Rows are points. A path goes straight from each point to the next, and from the last back to the first. The post is the endless flat space through its rows: a point in 2 columns, a line in 3, a plane in 4, and so on, so that a path can go around it. How many times does the path go around the post? Going back the other way cancels.
In the rows, zero is written as 128.

Post, 2 rows:
[[122 125  67]
 [ 95 145 136]]
Path, 14 rows:
[[ 81 133 141]
 [129  74  86]
 [118 144 123]
 [132 173 103]
 [137 178 111]
 [150 119  76]
 [111  86 129]
 [102 111  68]
 [ 80 139  97]
 [ 86  86 133]
 [142 116 145]
 [120 151 118]
 [104 160 107]
 [ 62 168 128]]
Times around: 1

Post (5 x 6):
[[125 146 110 112  62 119]
 [ 64 135 138 148  96 100]
 [183 118 127 112 120 152]
 [112 105 167 146 143 179]
 [109 113 166 103 110 119]]
Path (18 x 6):
[[112 113 128 143  73  95]
 [127 100 152 139 113 124]
 [119  83 130  75  75 141]
 [108 162  91 121  95 156]
 [127 164 149 129 119 183]
 [141 169 105 155 154 158]
 [ 77 134  97 115 100 150]
 [148  90 122  79  45 150]
 [132 125 139 138  70 117]
 [110 138 158 150 129 151]
 [151 141 145 111  99 112]
 [148 107 174 111  78 127]
 [150  60 186 116 174 150]
 [108  96 158 109  71 164]
 [125 125 158 184 104 121]
 [148 134 196  90 133  85]
 [124 115 147 130  42 137]
 [125 102 134 105  86 100]]
Times around: 0

Post, 8 rows:
[[151 135 167 112 144 122 151 187 176]
 [144 121 110 115  96 129  94 139 188]
 [148  74 111 142 141 164 111 170 154]
 [130 109  93 124 159 171 115 133 146]
 [124  79 101 153 148 138 123  93 148]
 [ 98 110  98 123  84  96 147 173 186]
 [123 169 102 115 115 110  84 121  91]
 [120 159 139 104 101 122 166  89  87]]
Path (34 x 9):
[[123 139 147 136 125 192 132 150 134]
 [143 177 203  81 125 118 129 117 130]
 [115 144 110 101 147 122 123  86 132]
 [127  86 107  87 140 159 134 141 141]
 [114 115 118  86 122 192 157 177 127]
 [110  59 122 111 113 140 171 142 172]
 [146 129 115  85  81 101 140  95 163]
 [132 113  64 120 133 155 108  78 192]
 [118 102  80 143 120 175 154 189 149]
 [ 96 184 132 139 185 135 152 111 110]
 [177 113 103 138  82 150 120 150 132]
 [131 136 102 134 150 146 117 143 153]
 [108 120 124 162 125 118  92 172 119]
 [ 93 140  58 147 137 131  64 131 184]
 [165 143 112 142  97 161 121 153 130]
 [119 159 112 106 155 148 158 156 154]
 [ 85 101  99 159 106 155 152 178 192]
 [139  74 141 168  98 129 137 140 147]
 [157 124 107 156 112 127 118 140 150]
 [156 108  79 146 122  91 122 104 122]
 [146 111  98  86 123 127 125 154 144]
 [140  96 106 115 126 175 105  89 158]
 [107 146 157 107  94 160 151 130 115]
 [126  93 156 165 157 145 156 166 163]
 [ 47 129  84 117 115 115 143 144 146]
 [107 111 121  86 150 156 194 133 112]
 [112 103  98 104  83 125 145 104  90]
 [ 85 133  99  70 133 215 121 114 157]
 [ 93 125 127 117 124 192 146 102 164]
 [126 114 179 169 153  84 187 128 137]
 [155  88  69 124 122 162 108 113 247]
 [147 106  83 105 118 125 131 108 178]
 [128 115  59 115 114 154 148  98 181]
 [171 168 133 122 145 162  59 224 151]]
Times around: 0

Post, 11 rows:
[[126 132  95 176 120 123 131 112  79  98 101 116]
 [147 157 153 125 145  99 110 129 123 150  96 111]
 [110 122 132 150 145 161 145 142 132 100   7  83]
 [136  74  97  54  84 132 123 164 126 143 111 115]
 [139 158 124 119 113 165 104 188 186 154 125 142]
 [150 113 124  90  71 125 111  98  94 176 124 150]
 [103 133 132 128 179 136 163 176 145 126 148 154]
 [104 145 180 124 148 144 153 106 134 150 105  76]
 [131 117  73 115 183 100 123  95  90 117 150 150]
 [147 114 162 100 121  94  58  93 143  91 122 134]
 [154 188 169  76 109 138  77 125 104 169 124 124]]
Path (21 x 12):
[[168 172 168  93 130 117 112 120  87 131 137  98]
 [127 139 119 117 136 124 147 108 147 122 114 162]
 [112 179 151  75 141 159  96  73 131 136  71 116]
 [ 90 117 138  96 105 123 104 117 100 117  69 136]
 [106 144 138 131 146  86 133 123 174 171  81 127]
 [ 94  80 132 116 147  94 136 165 104 152 112 178]
 [115 137 167  90 121  91  89 143 130 199 125  93]
 [129 131 138 122 147 159  87 127 126 121 110 123]
 [149 149 112 107 163 155 152  84 125 148 127 118]
 [177 145  86 133  68 113 121  96 156 156 131 149]
 [ 86 129 181 162 124  83 159 176 158 140 124 168]
 [ 85 120 127  98 141 183 123  76  94 145 114 112]
 [102 119  98 131 122 106 101 138 180 135 165 150]
 [128 123 107  40 150  82 108 203 155 139 141 118]
 [109 141 164  87 151 110  62 126 101 121 118 115]
 [137 116 167 138 132 159 115 217 136 118 108 119]
 [185 143 140  81 155  77  66 107 105 122 111 120]
 [189 196 116 105  93 112  69  97  88 117  73 107]
 [ 98 144 105 115 173 137 167 117  70 142 100 116]
 [100 142 112 100 138 153 127 120 116 217  65  86]
 [102  89 133 105 189 145 153 142 147 111 115 117]]
Times around: 3

Post (17 x 18):
[[122 162 129 114 152 143 116 142 125 130 145 112  97 106 151 102 117 177]
 [ 65 144 132  87  98  76 140 122 114 182 117 105  89 153  59  97 117 163]
 [138 126 153  90 107 105 133 129  95 143 101 136  64 134  88 147 134 105]
 [120 149 131 106 152 192 184 121 154  95 160 108 168  94 156  82 179 112]
 [159 163 124 129  89 177 121  66 144 111 140  95 123 121 123 156 122  81]
 [121  92 131  88 103  93 123 155 169 169 123  89 181  76 144  96 136 104]
 [138  84 116 117  85 148 123 185 143 146 137 100 148 101 105  84  93 145]
 [ 84 123 123 165 132 158 139 180 154 116 117 115 112 153 111 114 113  92]
 [165 147 108 115 137  84 118 149 181  96 151 142  89 110  98 103 151 144]
 [ 99 154  97 165 106 181 163 115 109 148 115 118 109  79 101 120 132  90]
 [148 125 109  83 151 167 162 174 126 182 127 121 174 136 110  97 160 127]
 [123 178 136  58 169 169 108  83 149 100 134 144 162 113 143 137 117 175]
 [201  72 120 151 115 123 130 108 114 143 129 129 179  97 107 140 164 101]
 [ 95 166 182 125 167 192  74 144 128 157 132 134 126 110 123  87  92 130]
 [ 68 100 109 105 161 170  83 119 123 168 153 116 153 145  89 100 122  71]
 [120 139 108 155 151  96 146 134 166 110 178 157 159  98 134 153 137  96]
 [115 132 175 110 127 128 101 134 199 117 148 111 108 106 123 169 164 111]]
Path (31 x 18):
[[121 146 145 170 100 200 144  94 143 155 181  91 164 142 113 101 185 147]
 [ 88 150 194 136 118 135 184  97 153 127 152 153 117 108 103 103 176 121]
 [ 92 205 157 100 131 167 125 126 146 152 148 139 108 151 141 154 126 157]
 [108 206 140 144 103 197  79 143 165 112 135 118  81 118 100 127 104 142]
 [ 84 188 133  80 135 208 143 109 154  96 102 112 140  91 141 161 145  77]
 [112 149 174 136  85 125 101 144 112 148 132 121 126 117 157 115 125 122]
 [152 138 186 174 116 165 103 129 107 125 117 102 146  88 151  62 130 115]
 [128 135 145 108 132  90 116 184 207  68 141 103 158 128 143 181 112 146]
 [142  75  93 106 124 147 194 109 152  37 159 110 175  84 129  80 185  82]
 [156 125 159  71 182 156  75 138 113 137 162  97 173 116 132 108 167 116]
 [171 173 160  91 151  88 143 134 138 108 130 138 131 101 131 131 106 140]
 [173 136 129 126 168 212  98 159 115 187 101  94 157 112 169  79  84 163]
 [114 151  93 138 154 135 137 100 206 143 146 119 190 119 145 135 147  92]
 [145 152  70 101 111 111 145 142 123 167 131 169 109 141 108 104 140 134]
 [150 148 134 104 127 156 176 144 156 161 142 116 109 122 126 133 176 153]
 [166 158 134  93 106 119 166  54 196 125 126  93 132 122  64 103 171 162]
 [103  89 157  36 170 131 144 119  68 137 125 101 143 112 141  72 136 160]
 [215 156 150  85 118 113 125 136 157 113 138 100 125 137 100  85 171 108]
 [100 151 177  72 135 129 165 115 164 157 144 115 174 111  84 152 145 120]
 [189  92 113 116  99 135 131 142 134 170  93  78 100 151  14 129 141 138]
 [ 99 120 100 104  96 153 120 166 113 119 118 100 102 104  80 157 101  68]
 [106 122 118 103 154 146 150 152 128 128 138 157 144 100  65 113 164  72]
 [136 110 148 113 120  94 171  86 145  78 135 100 113 135  79 122 116 115]
 [124 150 110 162 161 160 127 103 122 157 148  82  92  74 152  65 171  94]
 [126  98  96 125 163 170  82 104 150 150 161 136 108 100 155 147 176 115]
 [171 112 110 138  56 110 147 149 161 122  97 128 143 100  92  91 128 101]
 [159 136  79  92 106 107 123 143 230 131 162 119 156 160 153 132 134 154]
 [146 129 158  99 101 164 146 148 146 157 134 116 166 110 128 128  79 139]
 [ 96 125 139 110 142 130 143 104 109 151 136 117 128  93  69 149 117  86]
 [ 96 142  98  99 148 154 110 126 116 124 163  81 128  95 126  93 127 146]
 [ 94 123 121 110 123 164  88 121  94 112 133  94 160  92 175  70 105 113]]
Times around: 0
